Each row is a point. A path goes straight from each point to the next, and from the last back to the first. The post is the endless flat space through its rows: a point in 2 columns, a line in 3, a plane in 4, and so on, so that a path can go around it. Count how often the path circles the post. Going back the other way cancels.
(in the rows, 128 means zero)

Post, 2 rows:
[[116 137 164]
 [128 110 103]]
Path (15 x 3):
[[160 120 153]
 [139  88 153]
 [103  81  70]
 [113 106 129]
 [146 113 162]
 [175 124 129]
 [118 188 160]
 [109 127 120]
 [ 83 121 166]
 [116 101 133]
 [151 102 133]
 [105  92 113]
 [101 109 108]
 [110 142 137]
 [172 149 122]]
Times around: 0

Post (8 x 9):
[[105 142 150 153 164 104  84 125  88]
 [123 114 169 144 177 155 146 132 128]
 [114 175  91 171 152 148  91 129 155]
 [120 169  81 122 129 107 110  81 128]
 [101  89 182  94 103 156 149 122 147]
 [120 139  73  93 133 163 102 130 154]
 [117 131 149 163 142 150 147 155 101]
 [106  54 156 113 122 116 153 146 155]]
Path, 9 rows:
[[ 85 114 152  98 142 128 123 111 118]
 [101 186 121 105 131 139 132 135 139]
 [123 135 153 107 129  92  90 128 143]
 [119 108 168 103  65 126 144 109 130]
 [164 125  99 125 128 137 139 141 175]
 [122 136 158 138 166 149 125 158 100]
 [137  95  99 152 118 121 117 184 154]
 [140 110 139 154 124 171 140 107 150]
 [ 98 101  85 131 120 109 144  88 111]]
Times around: 1

Post:
[[169 154  94 110 159 113 110 161  81  82 136 169  78  91]
 [138 109 163 139 146 190  89 115 157 134 119 123 151 138]
 [154 155  87 112 117 177 111 131 161 145 124 141  83 112]
 [ 91 110 116  94 174 111 175 139 152 200  96 121 117 143]
 [118 163  82 177 179 151 166 115 130  97 104 148 126 160]
 [147  95 167  99 115 143 114 199 170 149 120 138  59 128]
 [110 138 138 132 102 166 126 148 145 127 170  92 179 114]
 [116 156 117 116  88  97 122 174 115 125 107 161  98 105]
 [ 82 157 134  81 130 101 150 104 148  68 102 150 129 140]
 [129 128 147 136 117 119 148 116 147 119 159 105 142  49]
 [118 112 149 110 168 181 163 101 113 168 132 136  97 109]
 [153 129 124 116 132 136  90 150  98  93 115 111  65 115]
 [104 119 153 125 102 108 113 132 144 185 184 100 141 155]]
Path:
[[105 139 140 102 106 116 116 157 119 122 151 125 138  87]
 [109 163 134 113 117 152 134  93 146 137 127 109 117 118]
 [144 109 161 101 140 141 158 123 150 160 110  78 115 125]
 [168 119  90 176 135 161 147 122 117 147 126  94 107  88]
 [114 110 121 116 109 150 150 133 105 142 129 165 122  91]
 [ 79 130 103  90 162 105 153 143 101 125 120 105  66 111]
 [109 154 111 109 141 157 140  98 160 135 107 113  89 136]
 [139 170 137 155 151 122 141 113 119  86 157 100  94 153]
 [108 167 168  95 142 146 121 136  93 136  84 165 124  99]
 [118 127 173 130 135 169  97 206 134 104 129 128 102 119]
 [125 144  72 110 142 131  97 118 162 123  98 139  60 137]
 [124 127 143 156 106 108  86 118 135  75 125 159 153 145]
 [177  93 108 107 131 111  78 148 140 133 138 123 121 126]
 [111 130 103 118 142 112 125 134 130  81 113 145 113 141]
 [144 134 118 125 146 118 118 143 137 139 163 149  95  74]
 [121 132 138 113 177 123 167 130 143 105 122 106  96  75]
 [162 129 136 136 172 139 114 161 129 131 124 155 111 133]
 [164 128 162 118 109 155 138 146 120 106 123 124 110 115]
 [163 119 109 145  98 158 108 136 130 109 159 157 112 126]
 [104 101 156 147 109 117 106 174 108 118 170 113 141  89]]
Times around: 2

Post (17 x 18):
[[151 121 159 115 137 169  86 153 112 122 113  87  91  88 116 137 123 108]
 [ 94 149 152 198 146 161  98 118 175 129  91 185 137 102 122  32 124 112]
 [135 113 103  49 169 130 155 154 171 125 151 131 131 134  69 118  98 157]
 [128  89 118 112 111 118 125 149  89  95  84 161 147  99 119 107  97 203]
 [107 112 155  96  93 145 119 118  56 143 128 166 151 139 124 134 116 187]
 [133 102 118 131 120 157 125 154 179 140 156  92 195  66  72 106 134 162]
 [130 132 117 119 150 106 105 146 167 139 167 123  92 126 135 127  95 117]
 [100 113 115  86 115  67 126 100 161  94 127  90  70 110  61 101 118 158]
 [125 138 107 115 125 116 132 109 150 119 139 159  83 116  95 171 150 120]
 [140 126 174 103  98  81 110 138 128 129 114 150 129 115 116 121 134 118]
 [132 105 123 102 148 111 125 140 106  91 127 140 100 156 108  99 138 152]
 [128 139 132 156 101 147 135 144 141 106  92 149  79 149 126 135 118 114]
 [158 145  90 122 112 126 103 119 154 128 104 108 102 108 125 118 138  98]
 [139 114 146 148 185 142 108 104 108 162 125 109 161 114 122 133  88  81]
 [106 136 116 137 151 116 107 151 104 148 144 171 125 149  87 121  84  97]
 [ 75 113 150 139  90 113 123  87  26  83 122 181 157 100 142 104  70  80]
 [108 152 110 127 110 102 159 136 133 175 113 113 117  70 138 127 181 163]]
Path (19 x 18):
[[104 155 170 128 181 127 130 101 125 142 131 155 124 102 102  75 131 193]
 [106 131 134 144 143  81 135 145 117 103 142 138 121 102 106 115 137 166]
 [116 124 116 164 139 116  79 125 146  92  99 137 146  76 102  83 127 122]
 [136 158  97 108 156 144 130 157 132 104 147 123  91  79 116 114 108 118]
 [147 138 134 132 130 111 129 131 126 127 117 128  88 117  90  84 142 128]
 [100 137 115 134 118 134 110 108 160 156 158 167  82 104 143 121  98 104]
 [106 127  95 143 119 125 127 137 155 161 108 116 136 104  84 112 135 140]
 [132 127  75  99 153 116 121 121 135 138 122  94 154 131 112  87 138 128]
 [129 117 138 126 159 109 116  85 125  98 128 155 140 121 133 143 106 140]
 [118 129 119  96 104 135 161 129 104  82 151 195 118  88 110 147  90 181]
 [140  97 162 145 123 133 119 144  93 121 154 115 151 120 129 126 107 185]
 [140 145 105 106 123 131 101  93 107 154 128 186 102 116 106 128 134 129]
 [143 115 158  85 110 120 160 122 133 142 111 125 108 116 100 135  98 105]
 [131 149  96 155 129  99 137 135 146 140 154 165  80 127  66 146 121 153]
 [127 139 122 134 154 134 129 137 153 120 109 133  59  76  82 121  95 181]
 [105 117 133 144  87  83 115  79 110 104 149 178 107  64 144 106 126 115]
 [123  82 132 113  94 121 118 122 103 113  89 131 130 116 137 118 105 111]
 [ 77 103 140 117 143 122 160 155 106  87 114 148 125 123 144 120  85 148]
 [108 148 144 120 125 128  97 117 108 134 124 153 172 117 113 131 119 115]]
Times around: 2

Post, 17 rows:
[[138 144 171  83  66 103  96 129 119 141  84  91 140 125 141 125 124 165]
 [136 174 148 126  84 112  96 127 124 217 110  97 130 146 101 140 135 147]
 [130 129  92 125  86 110 106 104 119 122 108 105 128 162 106 117 130 152]
 [176 104 134 125 151 152 153  99 142 153 201 149 180 169 125  91  95  87]
 [129 145 126 134 107 144 114 115  96 149 120  84 181 138 151 153 165 161]
 [134 115 126 135 126 150 171 122 122 139 164 166 141 129 119 114 130  53]
 [141  99 132 164 159 157 173 141 162 129 148 126 151 140 100 134  89  90]
 [135 133 113  90 123  61  88 174 148 104 146  85 162 144  97 109 175 103]
 [156 163 126 106  90 146  78 131 144 126 129  61 111 118 140 133 149 134]
 [148 132 131 167 137 110 106 141 106 145 168 146 136 151 135 122  89  98]
 [154 107  87 138 137 136 146 105 144 159 162 150 179  92 129 120  72  69]
 [174 140 121 102 175  60 141 116 164  91 146 128 131 139 137 149 161 123]
 [163 126 122 166 162 150 173 139 117 159 174 142 143 121 119  63 111 120]
 [134 124 103 112 168 150 145 140 171 163 149 176 138 149 158 111  96  97]
 [120 104 124 125 163 151 127 117 109 148 194 159 149 115  81 116  97 122]
 [106 160 150 111 122 114  84 100 104 168  90  62 122 131 141 113 128 119]
 [144 149 166 139 104 117  57  99 160 145  91 123 154 137 124 107 168 152]]
Path (12 x 18):
[[165 134 146 122 150 187 120 135 156  99 137 145 148 118 132  85 106 118]
 [146 139 140 130 109 106 106 112 109 161 110 135 158 125  90 152 111 148]
 [179 115 149  68 126 128 104 113  94 159 150  98 156 140 165 110 133 121]
 [133  92 119  96 114  96 130 132 130 113 142 134 149 122 136 151 133  80]
 [156 120 126 112 141  98  83 164 161 142  92 105 133 159 114 110  93 142]
 [146 167 125 106 101 122 117 144 124 114 136 115 131 129 111 125 102  76]
 [149 141 118 135 121  77 133 118 108 132 144 103 155 150  96 149 121 115]
 [145  94  76 134 131 131 115  97 151 102 114 141 153 161 103 140  85  90]
 [154 111 124 123 115 122 117 112 116 155 147 102 185 141 106 142 168 118]
 [104 133 140 129 146  97  75 138 113 140 148 115  74 104 119 145 101 101]
 [121  94 114 117  92 115 116 106 126 163 107  98 144 124 112  96 111 124]
 [172 126 159  98 174 146 138 127 101 164 150 129 154 160 155 126 124 119]]
Times around: 0

Post, 17 rows:
[[111 144 129 102 132 112 138 107  65  96 101 133  79 113 155 130 143 138]
 [137 140 181 136 152 127 151  99 145 150  94 134 150  88 123  93 111 152]
 [148 125 134 143  94 131 128 120 127 113 135  98 152 127 161 168 109 128]
 [ 88  95 134  82 122 130 137 232 116 117 169 126 112  68  71 169 107 120]
 [ 94 116 143 126 126 123 104  93 160 142 136 124 120 128 127 123 128 123]
 [113 136 123  96 121 115 138  97 106 126 138 134 134 154 142 119 146 138]
 [138 139 179 144 129 126 122 114 140 153 133 170 115  90 157 112 148 101]
 [112  90 136 107 123  86 111 146 119 121 136 140 109 148 121 153 139 112]
 [181 166  91 142 104 121 136  91 157 122  92 119 143 108  93 100 105 184]
 [116 106 104 109 135 126 138 128 155 101 155  36 100 117 106 133 155  97]
 [121 152 136 125 164 138 119 121 162 134 117 122 132  93 149 112 156 157]
 [110 109 164 118  83 135 159 104 101  84  70  93 102 120 135 141 158 113]
 [116 174 158 119 127  99 121 126 158 125 154 146 130 147 128  93 111 140]
 [115 144 121 150 134 156 127 121 103 138 123 131 122 164 156 123 120 161]
 [122 112 113  96 115 137 126 129 136 135 136 111  78 148 146 167 144 115]
 [115 111 134 117 153 186 143 135 132 114 111 145 152 108 172 109 111 114]
 [ 93 163  72 104 133  98 144 132 139 165 131  79 141 147 181  87 153 106]]
Path:
[[ 96 120 184 121 116 134 164 102 100 145 166 146  84 109 102 152 125 159]
 [113 155  58 110  93 128 135  93 135 185 150 198 124 143 120 119 119 162]
 [128 119  79  90  91 129 145  95 103  70 101 114  61 166  97 155 138  87]
 [ 78 100 101 103 172 174 151 151 112 122 145 155 126 140 154 114 151  91]
 [ 84 119 114 103  94 141 162 133 107 140 113 140 120 110 114 102  71 122]
 [109 120  61 118 128 143 106 142 136  95 113  90 127  68 160 125 142 123]
 [105  81 161 127 104 147 147 134 118 125 162 115 136 106 105 130 125 126]
 [183 140 175 166 102 103 163 129 120  83 124  98 147  80 115 131 125 124]
 [105 105 160 127 140 167 156 170 135 112 177 142 142 129 132 111 109 139]
 [110 140 107 140 156 135  80 137 150 154 137 146 115 116 168 114 129 143]
 [102  83 118 102 124  94 125 192 139 105 119  40 145 120 120 157 153  89]
 [100 152 132 103 147 145 111 124 141 119 113 100 148 118 209 160 169 102]
 [150 124 113  74  94  98 119 154 137 110 102 132 105 139 141 122 149  67]
 [131 101 146 119 124 129 105 135 147 119 123 118 118 101 107 133 131  86]
 [ 93 108 155 158 132 157 128 126 100 123 118 106 164 112 117 142 141 136]
 [115 126  86 108 161 147 144  94 148  89 118 121 101 134 139 112 126 119]
 [ 56 101 140 123 124 126 147 111 144 150 100  91  99 121 115 111 121  77]
 [106 111 160 110 113  87 103 153 155 162 194 123 194 171 146 121 147  39]
 [146 166 150 105 126 167 159  94 113  93 172  86 140 150 160 110 110 136]
 [106 106 112  94 149 136 113 140 113 144 141 149 129 129 213 132 170 102]
 [156 163 144 114 144  94  87 108 161 130 153 151 130 130 161 102 127 114]
 [ 77 150 128 157 161 136 118 155 115 173  97 124 129 120 137 121 108 121]
 [ 76 106 130 106 100 117 149 143 128 135 103 126 112  63 143 124 155  63]]
Times around: 1

Post (17 x 18):
[[158 141 171 103 146 148 104 108 133 121 122 118 137 122 152 111 150 107]
 [162 142 170 122 114  99 105  99 135  85 156 119 136 134 140 167 113 125]
 [145 102  89 122  68 125 159 162 139 164 117 106 143 121 117 120 139 118]
 [159  95  69 149 117 122 145 114  94 150 165 145 179  96 154 114 149 128]
 [129  82 114 112 123 134 165 182 141 162 156 150 134 124 106 113 126 168]
 [131 151 148 125 138 109 118  74 152  55 122 113  85 120 185 140 116 132]
 [110 164 166 107 114  96  89  50 159 119 134 117 118 115 141 137 111 128]
 [114 133 137 103 120 160  91  82 140  62 112 121 137 132 137 170 122 140]
 [126 148 117 109 142  88  77 123 159  85 128 125 139 131 153 130 126 121]
 [142 110 150  85 146 103  89  77 137  84 132 113  87 113 143 169  98  83]
 [152 129  93 147 121 139 176 157 162 169 122 142 164 114 119 136 105 130]
 [136 134 163 120 128 110  71 105 139 103 100 112 118  61 160 156 127 137]
 [152 102 105 152 122 110 143 148 108 141 115 143 145 123  76  89 125 133]
 [ 95 103 116 161 129 123 166 162 120 170 133 134 143 123 123 144 162 120]
 [106 101 101 130 101 107 163 173 121 143 132 115 187 100 124 124  90 114]
 [130 133  95 156 114 165 140 176 107 173 165 111 127 125 117 127 107 128]
 [136 146  95 112 113 133 189 179 128 148 161 128 153  95  86 125 143 118]]
Path:
[[161 104 119  99  63 133 119 160 138 125 103 107 104 125 124 123 113  90]
 [175 112 114 127 109 145 139 115 174 137 168 134 158 113 148 159 133 113]
 [ 75  94  94 135 112 118 147 164 148 156 184 137 143  92 139 164 121 134]
 [144 136 117 121  98 125 122 135 106 133 159 121 117  81 146 159 111 117]
 [141 160  63 154 135 101 171 150 111 128 118 151 142 137 100 125 152 100]
 [114 144  99 147 123 146 124 110 139 140 101 117 101 128 182 122  97 104]
 [109 118  79 140  96 108 125 138 170 160 129 118 166  96 179  97 127 124]
 [164 115 132 156 158 198 133 138 124 148 133 128  99 149 117  87 172 150]
 [156 129 114 117 110 120 105 141 134 149 106  90 130 118 118 119  79 129]
 [146 136 143 122 127  98 145 101 120 150 140 140  85 111 142 173  90 119]
 [189 113 154  96 112 103 134 147 128 113 173 151 126 146 106 118  98 130]
 [153 132 100 131 132 164 172 216 119 189 168 132 137  83 110  71 135 129]
 [161 114 158 106 114  88 101 127 160 144 125 116 181  92 135 104 104 128]
 [152  68 142 125 124 105 142 170  79 105 156  91 169 153 109 110 158 111]
 [ 97 110 112 104 138 107 163 166 154  95 160 144 189 102 105 132 118 144]
 [154 144 123 164 100 114 129 133 141 175 151 120 114 116  96  70 142 113]
 [160 167 109 129 128  59 139 114 155  87 155  93 140  93 139 113  74  93]
 [145 180 124 154 119 112 123 146 147 128 117  96 158  91  99 156  97 140]
 [120 113 113 131 110 108 127 120 126 142 195 121 174  90 134 177 139 151]
 [189 141 127 150 126 157 107 138 134 114 122 112 131 165 136 116 115 146]
 [128 141 146 119 173 129 107 137 119 140 154 139 139 158 118 136 107  83]
 [134 115 112  94  64 135 110 114 133 195 108  96 101  91 139 160  80  89]]
Times around: 2

Post (17 x 18):
[[147 154 108 128  98 104 161 167  87 119 126 156 155 177 148 118 124 136]
 [164 117 122 163 179 119 139 168 103  99 127 128 116 152  87 146 152 117]
 [145 136 114 134 115 127 137  81 154 149  89 132 115 100 141 101  95 128]
 [156 123 152 153 179 152 159 146 141 107 146 133 159 116 122 165 140 121]
 [115 142 138  89 106  75 153 152 117 117  89 149 154 176 137  95 154 138]
 [143 128 133 142 175 163 154 178  94 112 150 159 107 167 112 133 136 159]
 [110 117 118 113 127 123 143 113 143 157 126 111 145 148 132 135 121 101]
 [106 146 128  95 112 123 117 136 164 119 121 103 138 130 134 103 124  91]
 [113 119 151 139  80 100 160 118 166 149 139 116 139 147 122 123  92 132]
 [ 96 134 126 150  87 122 152  84 107 138 132 117 119  97 162  90 142 131]
 [142 108 103 149 103 100 152  75 137 155 137 133 154  95 126  73 114 158]
 [162 134 122 159 149 171 149 142 110 114 145 167 115 166  92 152 171 133]
 [100 134 132 145 107 131 111 119 133 152 105 121 155 134 127 103 124 117]
 [154 163 138 108 124 113 132 160 120 141 140 134 120 164 154 129 156 144]
 [102 129 134 113 134 110 125 148 157 145 126 145 131 119 118 131 124  67]
 [126 162 110 115 131 103 149 161 116 118 124 145 131 155 116 155 141 157]
 [ 99 140 112 151 126  91 134 109 167 138 120 139 141 147 148 101 121 101]]
Path:
[[124 125 114  98 122 111 106 103 124 151  75 105 147 113 117  38  72  64]
 [ 98 170  90 124 120 144  91 121  88 124 138 124 113 154 134 116 161  85]
 [107 131 119 132 145 157 148 152 100  88 137 159 139 165 131 153 148 129]
 [115 107 132 151 111 103 127  96 136 140 110  83 122 147 107  94 104 143]
 [102 156 105 152 164 106 123  95 128 119  98 116  89 129 125  77 123  78]
 [122 149 137  97 140 100 162 180 125 161 130  98 144 165 133 137  97 165]
 [116 127 131 104 163 123 130 157 149 142  89 113 161 122 124 119 154 139]
 [ 67 116 103 151 101  65 146 129 165  81  94 121 142 173 107 111 143  88]
 [148 121 137 124 150 154 125 145 121 117 158 138 145 158 110 141 192 107]
 [135  99 117 150 107 115 145 129 111 125 136 108 128 100 126 108 145 197]
 [158 104 127 133  83 125 206 136  83 142 123 139 164 158 132 121 141 138]
 [ 98 171 128 131 126 107 119 152 144 153 153  91 176 117 141  99 104 143]
 [180 162 101 113 175 132 149 115 113 100 174 149 142 124 127 131 152 172]
 [119 140 108  98  46  68 140  65 104 133  83  76 161  62 126 107 134 164]
 [156 103 140 165 110 131 136 102 105 112 130  96 126  94 135  83 108 196]
 [121 129 158 112 114 136 133 122 114 140 141 102 134 119 156 106 120 124]
 [157 135 107 188  62  84 141 108 137 149 105 140 154 124 101  89  53 133]
 [120 142 121 143 135 156 127 151 135 131 127 134 145 165 109 121 107 110]
 [177 161 141 108 105 129 129 117 134 126 110 165 129 116 145  83 138 144]
 [ 58 107 130 128 138 147 128 126 103 127 161  99 119 139 167 110 144  88]
 [107 106 152 142 124 121 137 183 148 121 128 155 155 186 143 115 163  65]
 [171 119  94 120 101 129 160 103  92 155 127 108 118  97 114 129 142 159]
 [ 88 142  84  89 136 193  96 146 115 155 110  99  94 157 174 113 160 107]
 [153 107 123  90 151 136 108 155 124 146 151  87 110 148 167 112 106 126]
 [131 105 122 127 165 133 111 101 125 103 111 124 158  94  73 134 138 124]
 [203 138 108 120 122 142 128  86 153 133  68 162 120 139  82  80  77 106]
 [116 156 139 113 143 135 153 183  83 120 138  65 141 152 163 134 125 122]
 [172 155 165  90 104  99 158 161 126 117 140 102 130 123 184 112 173 155]
 [136 111  98 134 106 122 178 143 123 139 187  95 140 136 147 125 103 148]
 [146  91 142 165  62  95 234 103 132 130 136 158 236 120 117  90 138 140]]
Times around: 0

Post:
[[136 104 133 129 126 100 180 122 131 131 139  81  72 101  88 117 104 160]
 [125 123 126 113 136 114 127 143 128 152 142 126 124 157 105 142 105 173]
 [116 163 172 144 172 125 124 155 108 135 167  90 121 120 112 115 172 155]
 [120 103 157 102 169 127 123 145 120 143 117 150  94 139 146 127 153 146]
 [135 149 136 118 149  80 152  94 148 139 102 116 101 130 114 116 106 164]
 [137 139 153 156 145  88 125 134 153 125 144 126 156 154 145 180 141 163]
 [102 149 107 179 141 124 139 153 100 134 126 154  94 186  90 138 117 159]
 [153 110 170 143 134  93 116 118 131  98 129  79 110  99 121  95 122 169]
 [123 153 142 113 124 124 127 105  87 142 103 136 136 160 162  91 157 163]
 [112 137 130 147 143 130 111 118 129 169 138 132 160 153 149 118 147 130]
 [173 158  71 106 137  94 153 162 116 141 126 117 129 138 152 116 127 142]
 [130 173 136 164 130 126 127 166 151 140 156 141 141 137 143 147 120 127]
 [ 99 138 146 159 107 112 138 123 141 114  67 127 121 148 137 126 128 137]
 [126  97 162 116 164 146 147 139 103 129 149  90  96 143 141  96 128 125]
 [120 118 170 165 147 144 134 128 128 126 114 134 168 134 148 124 134 144]
 [ 96 143 101 131 141 132 139 128  99 123 119 154 142 134 192 125 121 131]
 [150 125 166 127 161  99 125 135  88 108 152 117 148 114 147 134 135 108]]
Path, 30 rows:
[[167 152  91 128  93 108 157 131 135 163  93 104 155 178 123 131 136  74]
 [121  87 161 190 153 115 140 122  84  46 136 133 116 138 139 148 120 167]
 [154 163 126 149 182 120 151 141 125 144 125 134 112 152 170 143 172 119]
 [138 114 145 135 190 133 147 117  68 159 115 153 103 143 137 115 147 146]
 [170 146  90 117  90 139 115 179 143 159 102 133  57 159 102  96 110 148]
 [110 193 128 124 137 152 107 151 141 136 122 174  95 101 114 109 152 167]
 [114 132 164 140 115 129 158 125 180 116 146 128 146 179 141 161 111 147]
 [161 123 154 146 172  92 187 155 134 119 142 124 150 151 150 155  93 123]
 [ 85 109 130 188 215 106 146 129 108 129  73 122  89 160 125 125 127 135]
 [ 85 138 128 112 153 126 164 123  83 154 163 102 125 117 147 142 149 159]
 [111  81 180 140 139 133 165 149 104 161 116  92 112 135 147 117 173  70]
 [128 120 170 108 157 169 121 173 124 151 145  79 123 156 130 103 119 141]
 [132 127 163 150 145 137 144  97 151 131 109  87 125 140 129 129 153 154]
 [166 131 109 114 114 131  92 161 124 164 138 136  66 183 116  59 147 138]
 [131 128 173 136 184 134 192 154 125 123 171 147 149 149 173 149 130 113]
 [152  80 141 160 141  92 108 159 100 142  98  76 121 118  90  79 140 135]
 [135 132 131 179 165  98 109 137  94 113 131  94  95 103 148  96 120 154]
 [105 156 103  80 122  78 164 148 105 111 107 138 160  87 187 176 100 107]
 [151 136 224 141 156 100 122 154 138 119 124 161 134 120 202 173 135 126]
 [154 133  85 105 117  95 146 138  86 155 100 111 120 117 149 128 152 158]
 [127 107 115 112 152 125 107 130 104 133 139 113  80 142 114 110 118 151]
 [135 148 124 140 156 153 124 136 138 170 129 135 130 218 116  96 113 106]
 [115 145 148 129 153 123 112 165 121 101 157 129 108 156 136  90 121 174]
 [106 162 138 124 104 116 175 122 136 115 128 112 154 135 152 141 168 137]
 [151 110 168  98 112 160  81 148 142 123 130 109  97 147 151  93 122 207]
 [ 81 110 147  95 135 152 126 103 137 131  97 107 120 161 127  99 134 131]
 [ 69 149 139 116 135 115 160 109 126 123 149 155 182 123 175 180 156 165]
 [ 90 121 131 114 165 131  71 141 140 182 109 128 144 150 146  81 181 154]
 [141 131 119 117 123  71  89 157  75 139 131 126 116 131 165 137 196 123]
 [140 120 111 131  91 130 167 148 103 133 161 114  75 107 157 149 143 162]]
Times around: 3

Post (17 x 18):
[[124 128 147 141 158 128 137 126 106 129 133 156  81 105 146 125 113 119]
 [ 99 121 111 132 165 128 114  87 174 119 151 101 145  63 155  84 114 110]
 [120 118 140 137 112 114  96 154 140 125 131 130 126 101 112  96 132 124]
 [ 71 101 155  94 166  96 150  90 163 109 155 123 114 159  89 160 128  88]
 [141  93 128 127 151 125 148 135 148 130 107 185 162 164  92 134  88 165]
 [133 140 144  84 152 140 123 148 158 130 119 132 119 127 125 126 105 125]
 [119 122 127 113 128 123 126 126 138 127 109 114 137 108 155 144 142 125]
 [103 127 140 147 183 131  79 132 139 109 121 155  80 146  94 133 135 153]
 [ 79 113 149 130 168 145  76  70 148 143 131  85 142 127  87 132 113 129]
 [158 124 127 137 164 115 156 105 117 137 145 151 121 120 136 129 123 164]
 [117 125 141 125 139 139 136 116 139 144 121 107 120 126 170 103 130 126]
 [155  96 124 137 168 131 132 157 118 138 135 126  89 123 159 104 107  91]
 [ 81 100 133 106 117 102 126 105 158  72 159 120 131 148 130 142 121 120]
 [140 139 122 135 136 117 140 124 146 121 113 132 134 142 107 123 108 128]
 [109 109 115 132 117 136 140 123 150 152 137 110 121 119 123 144 118 136]
 [ 77 102  92 139 141 100 143 152 118 105 164 126 206 154 101 118  91 140]
 [ 67 117 131 115 146  77 130 117 113 131 128 126 113 157  92 139  99 153]]
Path (27 x 18):
[[ 85  91 131 144 122 112  88 148 154 141 162 143 143  94  79 115 114  88]
 [132 126  79 113 117 128 168 168 143 150 146 118  91 131 126 126 109 137]
 [128 111 103 154 154 150 145 141 156 117 100 120 118 122 116 111 108  89]
 [108  82 128 129 199 137 127 118 119 121 158 115 110 147 104 141  44 116]
 [ 92  88 167  75  98 149 101 178 176 119 110 136 141 176 172 140  86 128]
 [ 91 218 155  88 160 110 125 146 156 136 152  99 150  98 110 102 153 152]
 [ 95 152 179 103 176  93 146 111 126 115  86 110 150 116 154 103 119 110]
 [129 127 150 174 157 135 147  85 124 158 119 142 109 176  80  98 115 159]
 [127 112 164  95 151  98  91 123 117 132  82 126 114 117 107 103 124  81]
 [ 92 114 141 123 110 125 169 141 154 125  93 159 136 133 122  88  99 141]
 [109  63 133 115 122 111  92 149 158 126 138  98 156 134  96 106  72 171]
 [148 119 112 176 185 102 117 106 137  93 146 155 132 158 156  95  84 147]
 [125 211 143 105 175  94  88 115 146 104  98 129 127  72 132  95 160 104]
 [ 78  93 105 149 120 146 139 142 135 104 142 143 135 151 111 101 112 123]
 [ 62  89 149  99 110 137 114 133 146 101 111 138  96 134 110 193 106 139]
 [ 86 119 137  83 195 144 133 139 160 102 174  96 146 145 119 145  83  83]
 [136 133 113 174 157 112 115 129 139 111 152 123 128 100 137 112 162 102]
 [116  79 140 155 138 127 139 127 126 103 132 182  95 167 113 127 111  89]
 [141 140 133 101 146 113 122 102 128  91 121 114 143 158 166 104 148 147]
 [106 133  73 136 156 109 136 124 136 132 123 166 164  94 148 110  53 148]
 [102 114 144 130 116 101 166 149 125 125 187 131  68 142 167 150 110 153]
 [109 121 131 152 128 149 137 145 116 116 142  76 119 213 112 128  93 143]
 [ 81 116 119 109 212 167 142 151 118 116 167 112 154 133  97 168 132 117]
 [155 121 106  83 122 119 138 110 162 156 153  96 119 101  92  86  92 100]
 [ 65 112 127 101 161  93 141 119 175 125 119 128 145 129  91  70 122 139]
 [105 141 128 116 157 115 143 136 118 121 133 155 158 100 111 133  56 179]
 [127  71 133  69 155  77 142 176 153 125 154 161 111  99  90 173 101  87]]
Times around: 2
